Every row gives one point. Examples show where two turns around zero, p and q, send a point. Write where each new point lands after one turn and then the other. Backwards means that the second turn is done in reverse. Each puzzle has new turns, and all numbers are rounded.

Turn p:
5 -2 -14 -> -9 10 -6
-10 -2 -11 -> -14 0 5
-4 3 -10 -> -9 6 4
-10 -15 -6 -> -15 -11 -4
10 -16 -6 -> -6 -1 -19
9 32 48 -> 54 -5 21
Turn q:
36 8 4 -> 20 24 20
-16 -36 10 -> -34 -17 14
-17 19 16 -> -10 13 -25
-12 3 -19 -> 8 -18 -11
13 7 -4 -> 13 6 4
-4 0 -8 -> 3 -8 -3
Where do these land?
p, then q: 23 6 28 -> 24 9 26
q, then p: -7 -2 -14 -> -6 -4 -14
q, then p backwards: 1 23 1 -> 23 1 1
q, then p: -12 -15 16 -> -11 -15 17
q, then p: -24 8 -12 -> -24 4 -14
q, then p: 20 -19 -20 -> 23 -18 -17

Turn p:
-32 5 -13 -5 -> 11 -23 22 11
11 23 28 5 -> -16 10 -22 25
5 -1 -21 -2 -> 5 -13 -2 -17
31 -11 25 25 -> 3 40 -27 -2
-14 -16 -19 -24 -> -4 -14 30 -18
Turn q:
-3 -7 -38 1 -> -21 -2 -6 -32
3 -23 30 -27 -> -9 17 29 31
4 28 -4 20 -> 24 -8 -22 -10
-33 -21 3 4 -> -28 -23 2 15
22 14 -3 23 -> 29 -6 -2 -18
7 9 13 -19 -> 6 21 0 13
Where do these land?
p, then q: -15 -13 14 31 -> 37 4 -3 -14
p, then q: 48 -6 -23 -12 -> -42 33 -14 -2
p, then q: -23 -2 -17 -13 -> 2 -3 26 18
p, then q: -9 -1 18 3 -> 14 -12 -8 1
p, then q: 5 11 -11 14 -> -5 4 9 -19
q, then p: 13 -5 -21 -18 -> -18 -18 6 16
q, then p: -18 15 41 -5 -> 37 10 -28 -4

Turn p:
10 4 10 -3 -18 14 11 -10 -> -5 2 -18 -14 5 -7 -19 1
-6 -1 9 -15 -9 0 16 -21 -> 7 2 -6 -7 -16 -13 -23 -5
-1 -2 10 19 -2 -12 -8 8 -> -9 11 11 -3 0 11 7 16
-1 -10 -12 25 14 4 -9 15 -> 4 1 17 10 24 12 15 9
8 9 -3 -19 -17 -7 18 -3 -> 2 -8 -26 1 -16 -5 -11 3
2 7 3 15 30 2 -15 15 -> -6 15 14 9 15 -1 29 -4
11 -13 -6 2 11 -6 -17 0 -> -13 -3 13 16 6 9 2 -6
-7 9 -12 17 9 1 -25 3 -> 1 5 12 -3 10 22 20 -10
-10 -3 7 -27 -16 7 10 2 -> 2 -20 -8 -14 -14 -18 -9 0
-6 1 -6 -13 -3 -3 19 -10 -> 16 -4 -9 4 -12 -8 -11 -2
Turn q:
0 -15 -9 -2 -3 10 -7 -15 -> -5 7 -3 -5 5 -18 -15 2
8 -7 -1 -11 8 -1 -6 7 -> 3 3 0 10 13 -6 6 5
-2 -11 11 7 10 10 4 -11 -> -21 10 6 -5 -2 -6 1 1
-1 11 26 -5 7 10 24 6 -> -14 12 14 11 -11 26 7 7
-23 -5 12 2 -35 0 -5 10 -> -7 -7 -26 -10 7 26 -19 -9
2 -8 -6 -7 -7 9 13 9 -> 0 8 -4 17 -1 2 -10 -6
4 35 -8 -6 6 3 -5 0 -> 19 -18 20 1 -9 6 -1 15
1 1 -9 10 9 -48 -5 -10 -> 23 -1 -16 -23 -9 -13 34 -5
-2 9 -10 1 9 11 -4 12 -> -1 -17 7 14 -2 -4 -2 3
13 -10 -5 11 -6 -4 -8 -8 -> 4 4 2 -11 8 -12 -2 -14
Where do these land?
p, then q: -12 10 -2 5 -12 0 -8 5 -> 2 10 1 14 3 4 -11 7
p, then q backwards: -12 -32 -17 5 -4 15 -2 7 -> 12 23 -4 -3 -2 13 -28 10
q, then p backwards: -13 5 -19 0 12 22 13 2 -> 7 -19 6 -20 1 -21 9 -2
q, then p: -1 -13 -2 10 -8 -18 3 -5 -> 10 -3 -13 8 -10 5 -8 -13
q, then p: 19 13 -5 -7 2 16 -8 -21 -> -30 8 3 -3 -12 -9 13 3
q, then p: -2 12 24 -4 3 1 -7 4 -> 4 -5 3 -7 12 -23 6 1
p, then q: 5 -6 15 23 -16 -12 3 0 -> -2 -24 1 15 9 16 -3 8
p, then q backwards: 25 13 -1 2 2 -6 -11 5 -> -11 -18 16 0 3 -1 9 14
p, then q: -2 14 6 -31 7 -8 13 14 -> 20 11 -22 -6 -12 -1 -2 -21
p, then q: -9 -14 1 -3 14 -10 3 -12 -> -2 1 7 -19 9 12 5 -9

Turn p:
-35 7 -3 0 -23 -28 3 17 11 -31 48 -> 5 -14 -4 10 12 21 26 61 19 2 24
13 -13 -29 1 19 3 -23 5 -29 8 -32 -> -10 25 -30 16 2 -18 -33 -18 -12 2 -16
-6 26 -2 43 -7 22 -22 -11 -4 3 -22 -> 24 20 -12 -26 27 8 4 -12 -14 17 -31
-16 6 9 -2 -20 0 11 -9 12 -32 -45 -> 28 -5 38 11 15 0 -18 16 -15 -2 -28
12 25 -43 -22 36 7 3 -23 3 27 18 -> 9 30 -24 12 -29 27 1 -39 25 -21 15
16 7 -2 -33 -11 2 -8 -21 -4 0 10 -> 11 17 12 13 -10 -22 14 -9 14 -12 15
-5 -10 -1 -12 -14 22 9 19 -22 21 28 -> -32 10 -5 -26 -5 -12 5 12 24 -16 7
-21 -17 8 11 9 26 2 36 22 0 8 -> -10 -14 -8 -37 -22 12 -13 28 -13 3 -2
-17 25 20 -17 6 -3 -2 23 -11 9 0 -> -2 -4 -4 -12 16 3 2 7 -15 -38 14
18 -20 9 33 -21 -24 -6 0 41 8 6 -> 16 -48 -7 -6 -2 -9 11 -3 9 43 -1
1 -18 29 -11 6 -13 24 -25 -24 15 -4 -> -30 -4 35 7 16 -5 -5 -26 1 0 19
4 -7 22 2 8 -11 -19 -7 -9 0 6 -> -5 0 -1 2 10 -11 8 -6 -18 11 21
36 -10 -18 8 13 -4 26 -4 15 -26 -20 -> -2 -14 8 35 -29 7 -1 -12 -6 12 -36
Turn q:
-18 -33 20 4 8 -7 17 -7 5 -11 -28 -> -2 4 1 25 40 3 19 6 11 -20 0
-36 -19 5 34 -13 8 20 16 8 -26 -17 -> -28 -26 2 23 38 10 3 25 21 7 -9
-28 -3 -9 9 12 12 2 -6 -9 -36 -36 -> 4 -7 20 14 34 37 4 22 3 8 13
35 12 -29 -15 -18 -21 -2 -6 -18 14 11 -> 13 21 -1 -33 -13 -10 -22 -12 -26 7 -24
21 6 21 12 8 33 20 -4 10 22 1 -> -17 -5 0 -9 -10 -8 -17 -12 23 -34 23
-14 -16 24 3 -7 6 -6 24 -5 -46 -24 -> 4 -10 -15 13 23 17 16 52 10 -3 3
11 -7 -34 -28 9 -2 -11 6 -14 12 33 -> 12 32 12 -16 -34 -3 4 -11 5 23 -21
7 24 5 -11 5 -9 13 -1 29 0 14 -> -2 -5 -28 -14 -3 -3 5 -26 3 10 16
11 10 -11 -1 9 -25 -17 -14 -35 7 36 -> 8 31 -2 14 -32 -3 -21 -9 -29 18 -12
36 -2 -35 -1 5 -21 -45 -15 -3 16 31 -> 6 17 5 -13 -52 12 4 -23 -38 2 -34
-11 18 23 3 5 7 7 21 17 33 -21 -> 18 -37 -1 5 4 -23 -4 -12 21 -15 17
-13 9 20 -10 -23 21 2 -15 16 15 0 -> -16 -13 9 -10 3 -29 12 0 -4 -5 28
Where do these land?
p, then q backwards: 0 7 -15 -28 -23 22 18 15 -8 12 19 -> 22 -29 13 -5 1 34 8 17 4 11 5
p, then q: -9 -33 23 -13 -26 4 -2 27 -10 -23 -3 -> 30 -10 -22 30 2 -19 7 18 11 13 -23
q, then p: -14 5 0 4 -3 15 22 27 32 25 23 -> 23 -25 14 5 -7 7 -23 2 25 24 25
p, then q backwards: -24 -30 40 -21 10 -15 -13 -15 -3 -17 7 -> -31 26 12 -6 -15 25 -8 -36 -23 -4 -6
q, then p: 23 -35 34 22 -9 19 11 -29 22 9 -14 -> 0 14 21 27 3 37 2 48 -22 7 0
q, then p: 6 23 -17 -6 -5 -6 -11 11 5 9 -15 -> -10 4 6 7 -12 -30 -5 -13 3 1 7
q, then p: 14 22 26 -15 -24 -17 14 4 6 -29 10 -> -8 15 -39 20 -9 9 -11 6 27 -19 7
q, then p: 23 20 1 0 13 21 -17 10 -22 4 11 -> 15 1 -6 -10 0 -35 20 20 10 -2 -4
q, then p: 11 0 -25 2 18 -8 13 10 12 -16 35 -> 33 15 5 -21 -1 4 -17 -14 25 -8 -9
q, then p: 16 -1 -13 31 16 1 18 -15 -31 17 -26 -> 19 25 -1 -4 3 -13 13 1 -49 19 4
q, then p: -27 16 -22 16 28 -4 -11 -24 0 -16 -22 -> -27 22 10 -38 -7 1 13 -22 -12 18 0
q, then p: -17 22 -26 -27 8 -16 -27 15 26 28 -21 -> -24 -15 31 13 -17 -31 3 -41 17 12 3
q, then p: -2 -16 -6 35 -5 -17 -13 -35 -31 -4 -4 -> -13 24 -6 -14 40 2 1 3 -37 3 -16

Turn p:
8 11 15 -8 -11 7 -8 -12 -9 5 11 -5 -> 6 -15 -16 -2 -6 2 -10 9 -9 1 -6 16
-15 13 -9 -1 6 5 -1 9 0 -2 -9 3 -> 3 -2 9 -14 14 5 3 -3 11 -5 -2 -5
-7 -3 2 8 6 5 7 4 12 11 -17 4 -> 0 -4 3 5 4 3 18 -15 4 -4 -5 -12
-11 -17 6 -1 5 2 12 -8 -14 -8 -11 -1 -> 14 -5 17 6 -14 2 10 8 1 0 9 -8
-12 -9 -7 15 11 -2 0 -1 -1 2 -5 14 -> 2 9 15 7 3 6 3 -1 1 2 -10 -18
-1 1 -20 7 0 3 0 -8 -3 -2 -5 13 -> 7 15 8 -3 -2 13 -8 -9 6 2 -6 -4
7 -15 7 8 -3 12 7 -2 -19 -7 -16 -9 -> 5 -11 9 18 -13 16 5 4 7 2 16 3
14 10 10 -10 -6 0 10 -11 0 -8 -2 -2 -> 10 -10 -11 -1 -11 -9 -9 -7 4 2 8 8
-6 2 -1 11 5 2 -5 14 8 -9 -7 16 -> -1 4 1 2 19 4 0 -3 9 8 0 -18
7 -7 -5 -15 10 -7 -14 9 11 8 7 -2 -> -5 14 -5 3 15 -12 3 1 -13 -12 2 7
5 -8 9 -3 -10 8 1 -17 1 -12 9 -22 -> -2 -12 -1 -3 -17 1 -2 2 -19 12 16 12
-3 4 -17 0 2 -12 -4 25 15 17 9 2 -> -24 20 -6 -8 16 -7 8 -2 5 -12 -11 -2
10 0 12 -12 -14 3 8 -6 -5 -3 22 -5 -> -1 -6 -20 -5 -18 -5 -9 13 -9 1 7 6
0 15 -13 9 17 -16 -7 11 8 8 12 4 -> -18 10 6 -4 17 -12 -13 -5 2 -9 -17 -5
5 4 12 -7 -20 -11 -5 -9 -4 -3 2 -8 -> 3 -6 -9 -1 -9 -9 0 8 1 15 -1 19
Turn q:
-11 0 48 -9 3 -4 6 0 -2 -4 1 -1 -> 20 7 13 -10 -18 -11 9 3 -25 -26 10 0
0 -7 -8 10 6 -6 6 -11 2 -1 10 11 -> 7 -1 1 -2 3 5 -1 6 -5 22 0 3
-6 -3 -5 -18 3 -3 -8 4 5 4 4 -3 -> -3 -5 -7 -6 10 -7 -13 -5 -2 -6 8 2
-7 0 -4 5 5 7 1 -1 6 -11 -4 4 -> -10 10 6 3 1 -2 -1 4 -3 6 -1 7
27 -9 -7 7 7 0 -11 -9 6 -3 -5 7 -> 2 -1 -12 1 -13 -13 -2 0 13 21 -12 3
-7 17 -5 -1 6 -3 2 -8 5 6 3 4 -> -4 -11 5 7 -1 8 -13 6 -9 2 -1 1
0 -2 -5 -35 -16 4 8 -3 -2 -11 -11 -14 -> -14 8 -31 3 6 0 1 -12 -13 -20 4 -1
2 -4 -4 2 7 10 6 13 4 -9 8 2 -> 0 5 4 8 14 -11 7 5 2 3 0 8
-11 -5 -8 9 -23 -4 2 26 5 -11 -4 -12 -> -4 19 4 8 12 13 7 -13 20 -11 16 6
-8 -2 13 9 2 -4 2 -3 -1 4 4 -19 -> 1 -3 6 -8 -8 4 9 11 2 -8 16 -5
1 26 -7 9 -10 4 -13 -9 -22 -3 6 5 -> -7 -5 11 17 -3 8 -4 -6 -2 6 -9 -31
-6 -7 -6 4 12 -1 5 9 -1 -8 -5 6 -> -6 3 9 -3 7 -4 6 -5 -2 8 0 13
28 7 -6 8 0 -7 -5 -2 -1 8 1 -3 -> 7 -16 -9 11 -11 -2 2 -1 17 9 -8 -4
2 -3 1 -10 -9 11 -1 -3 1 9 -3 5 -> 2 4 -9 -5 4 0 -6 2 -1 -9 -13 -4
-4 -8 0 10 6 -2 1 -2 -6 29 -6 7 -> 6 -14 9 -22 0 11 0 4 7 2 -14 2
Where do these land?
q, then p backwards: 5 -13 -16 -3 -7 7 4 -5 -2 23 5 -11 -> -9 19 8 -2 -11 13 -3 19 -3 2 3 10
q, then p: -4 0 4 -9 7 6 -1 -3 2 -1 -7 27 -> 19 -4 5 12 8 0 -1 4 12 -1 -9 12
q, then p: -11 2 4 18 -19 0 -6 20 -2 -13 10 -5 -> -13 -26 -9 -5 0 -9 -15 -11 -11 5 -2 -8
q, then p: 2 6 -5 -12 4 -1 -13 -6 7 -15 -8 4 -> 2 5 10 -5 3 2 -1 7 1 11 -19 9
q, then p backwards: 16 -7 -6 5 6 16 0 -4 -17 11 3 -3 -> -20 7 16 5 -6 -6 3 10 4 9 0 9
q, then p: 4 -17 -6 6 4 8 8 -22 -12 16 16 -10 -> -13 8 -1 -4 -1 0 17 1 2 -31 16 5
p, then q: -4 11 -3 -3 11 -15 -10 9 11 2 -3 5 -> -6 -14 5 -3 -14 -5 -4 -4 -10 5 7 13
p, then q: -13 5 6 -12 11 2 2 5 9 -11 2 1 -> 3 -13 -10 -3 2 -12 6 -5 -6 0 14 1
q, then p: 1 11 6 14 -6 -9 4 17 4 -13 4 -9 -> -12 -10 -10 2 -9 0 -11 -5 -4 13 -5 -16
p, then q backwards: 17 -24 6 2 -6 8 11 -4 -2 5 12 -2 -> 5 15 8 -3 -7 -6 6 -19 6 -17 -5 -12
q, then p: -2 17 -1 10 -14 -11 2 2 6 -7 8 -2 -> -14 -10 -7 4 -1 15 -9 -3 -9 9 -4 -4
p, then q: -7 10 -7 -8 5 -10 6 7 -1 -13 -18 8 -> 11 -8 -9 7 -12 -11 -10 9 -3 -1 9 13
q, then p: -9 -5 4 2 7 -11 -7 -5 5 -4 -13 2 -> 12 2 -12 -8 -2 0 2 10 -3 5 -9 5
q, then p backwards: -5 9 6 -2 6 7 0 -4 14 0 -17 3 -> 6 0 -8 1 0 -8 0 -6 -11 10 14 -11
p, then q: 10 -6 7 -6 -10 4 1 -5 -22 18 6 -9 -> 2 23 6 9 12 5 4 -13 9 6 -13 3

Turn p:
3 7 3 2 -37 -11 9 -12 8 -6 0 -6 8 -8 -> 14 4 5 -14 -28 -13 3 -3 -2 -7 -20 -3 -7 -12
-4 6 1 9 -5 -8 7 0 3 4 9 11 8 -8 -> 5 9 1 -5 -4 -12 -4 8 2 0 -9 -6 8 9
-8 5 3 -18 10 -5 -10 7 12 -4 4 0 0 3 -> -1 10 0 23 5 5 4 3 -2 -5 1 2 7 -9
1 7 8 -19 6 -12 5 2 -2 5 6 -8 4 25 -> 8 -4 11 24 -7 10 12 1 -7 -10 3 4 -3 13
6 -14 5 1 10 -2 6 0 8 -5 1 14 9 24 -> -5 -2 -5 11 1 11 3 21 3 5 -7 12 -13 15
-5 -10 4 -4 -4 -10 1 5 -5 -6 -5 12 4 -6 -> -7 8 -6 -6 -1 0 16 7 6 -3 -5 -3 2 0
8 0 3 -1 -6 0 4 6 4 13 -20 -6 6 -9 -> -7 -5 10 -14 4 -7 0 2 -8 -18 -1 5 -3 -7
5 2 6 7 9 1 7 1 -1 -10 0 3 5 -6 -> 3 -4 -4 -4 5 6 -6 10 7 -3 -4 -10 1 1
4 -18 -18 4 -8 -2 4 3 -3 1 7 -7 -12 -8 -> -7 -2 4 -12 4 0 7 -13 -8 21 -10 -2 1 -3
2 9 2 10 -10 29 2 3 -11 -5 4 -5 -15 12 -> -8 -9 -11 -1 -13 7 -21 -22 1 2 7 -4 -10 8
6 -4 3 -8 4 3 1 -6 -1 5 -3 5 -11 -2 -> -6 2 10 -3 2 8 0 -4 9 1 4 7 1 -1
-12 9 -4 9 5 -9 -2 -6 0 7 -2 -8 -24 -4 -> 17 9 -1 -8 10 3 -4 -19 -4 2 6 8 12 2
5 4 10 -1 12 -8 -33 0 5 10 -6 -4 5 -9 -> 2 -2 1 3 3 -2 0 15 -7 -5 22 11 21 -18
0 3 -28 0 9 2 -8 1 -9 -3 3 3 6 3 -> 0 6 1 4 10 -6 1 3 -9 18 15 -14 -10 1
-10 -4 2 8 5 32 6 -4 -10 -6 2 -3 5 -7 -> -9 -17 -14 0 7 -10 -13 -10 19 2 2 -10 -7 1
Turn q:
-12 7 8 6 -5 3 7 -3 -6 -3 20 -7 6 1 -> -10 7 6 4 -8 -2 -6 14 -1 -6 13 1 -2 -15
2 -4 8 0 -3 7 1 7 4 16 5 9 5 -3 -> -4 -5 1 -2 4 3 9 13 3 1 -10 12 4 -5
2 -17 -3 5 -3 -7 34 8 6 -3 -2 2 -22 -4 -> 14 3 -11 2 2 -2 1 29 -12 6 -6 -20 -9 16
3 12 -8 9 -6 -11 -8 5 2 -4 -1 7 1 0 -> 6 8 10 -12 6 -1 -6 -8 1 9 -3 -1 -3 -6
6 6 -6 -1 -3 -6 0 5 -29 1 -9 -6 12 0 -> 4 8 -9 -2 14 -4 -18 -9 -4 -15 1 4 13 -6
9 2 11 11 2 -5 15 7 8 1 -7 -9 9 2 -> -7 1 -8 -8 8 -4 8 7 1 0 -3 -20 6 -9
3 -2 -6 9 18 10 -3 7 5 9 3 2 -18 4 -> -13 11 4 10 2 -1 7 0 -2 12 -13 1 -2 17
-6 -1 1 -4 -3 0 -7 -7 -12 -2 -3 1 1 18 -> 4 -1 -4 12 3 -9 -4 -9 -1 3 12 9 3 -5
-6 -3 -1 -19 0 -6 -7 8 5 4 1 -5 12 -2 -> -2 -10 0 -8 9 11 7 -4 -1 -11 11 9 -5 1
-18 2 8 11 0 0 -4 -7 -4 -9 -8 -4 -3 -5 -> -4 0 -5 6 -10 -8 -7 -7 0 -4 -3 -4 -17 -11
-4 5 -7 4 0 -5 5 -22 6 0 -7 -3 8 -4 -> -1 -4 -5 -15 -15 -14 -3 -5 4 -1 6 -4 0 2
7 3 -2 -48 -1 19 -4 -8 6 7 1 6 -32 -1 -> 26 0 8 21 -11 12 25 -2 16 -14 4 17 2 33
8 -8 -2 12 -4 -9 -11 -3 -4 -2 0 -7 -4 -3 -> -1 4 -11 -2 -1 10 -13 -6 3 12 -3 -3 0 -2
9 4 2 12 13 -9 -10 -2 3 -9 8 15 13 -6 -> -11 -11 18 -9 4 0 -15 -5 9 10 -7 -6 4 -4
-4 -7 -3 -6 -4 19 -9 6 9 -6 0 -1 10 2 -> -3 -10 6 3 -8 10 12 -8 -14 -2 0 6 4 -6
Where do these land?
p, then q: 2 -4 0 -4 1 7 -7 -1 15 7 9 13 -7 2 -> -4 0 8 -6 3 -9 4 -3 4 3 -10 12 -9 -12
p, then q: 1 -4 -7 2 -3 6 12 -12 -2 -1 3 -2 8 2 -> 5 1 -12 2 4 3 8 1 8 9 -1 -3 -6 7
p, then q: -6 4 -8 6 3 8 -3 -2 37 1 -16 -1 3 -9 -> 1 -2 14 -4 9 3 -15 -20 14 -5 -23 -1 -14 9
p, then q backwards: 7 3 -6 -7 4 -42 13 27 -6 11 3 2 -4 1 -> 16 7 -24 -9 5 23 19 30 15 -1 2 -3 -4 1
q, then p: -4 4 4 1 2 7 -7 -3 -4 -3 -4 3 11 25 -> 13 -3 2 -8 3 -11 5 11 11 7 -5 -2 13 8
p, then q backwards: 10 5 -4 7 8 9 -8 -3 -8 0 1 -10 10 -11 -> 1 -6 6 1 -1 -12 9 -5 1 -14 3 5 15 6
p, then q: 8 -3 -4 3 -4 -11 -7 2 -3 -14 -6 -2 10 -6 -> 4 8 -4 -2 4 12 -1 7 -7 -16 -3 -2 2 6
p, then q: -9 -27 -4 3 3 3 18 -2 -9 0 2 2 -5 -11 -> -4 -13 -11 -5 2 -17 18 0 -1 -2 6 -2 -6 19
q, then p: 6 3 -6 6 0 -16 -8 5 -10 10 -6 -6 -8 29 -> 17 5 18 7 13 -7 -12 10 -1 9 14 -1 9 13
p, then q backwards: -22 -1 6 3 2 8 -6 -6 14 -4 8 -6 1 -6 -> 5 -1 11 6 -4 1 -5 -8 -20 7 -14 5 -2 8
q, then p backwards: 7 5 -8 5 0 -1 11 -7 -7 -22 3 -5 -7 -9 -> 7 27 -1 4 -5 1 5 4 -3 -5 11 3 2 -3
p, then q: -9 3 -5 4 -10 9 -4 8 -9 8 3 0 2 -10 -> -1 -1 -5 -9 -1 -2 -10 -3 4 -2 19 4 -7 0
q, then p: -14 -1 21 6 4 6 -1 -5 -5 5 2 16 -3 4 -> -1 11 -10 -18 9 1 2 5 -5 -2 -11 9 13 1
q, then p backwards: 2 7 4 0 -7 -2 -6 -12 0 5 0 -4 -2 -8 -> -3 1 9 0 -9 3 -1 -11 -1 -5 -2 7 -5 -3
q, then p: 12 1 16 -5 -6 6 4 2 1 -8 1 -4 -5 13 -> 4 -15 2 -6 5 -7 -13 5 -6 1 -12 -7 2 1
p, then q: 9 5 0 -32 3 4 -3 8 -5 3 -5 3 -3 -7 -> -13 1 5 7 -16 -2 0 11 3 -10 1 -12 -14 -16
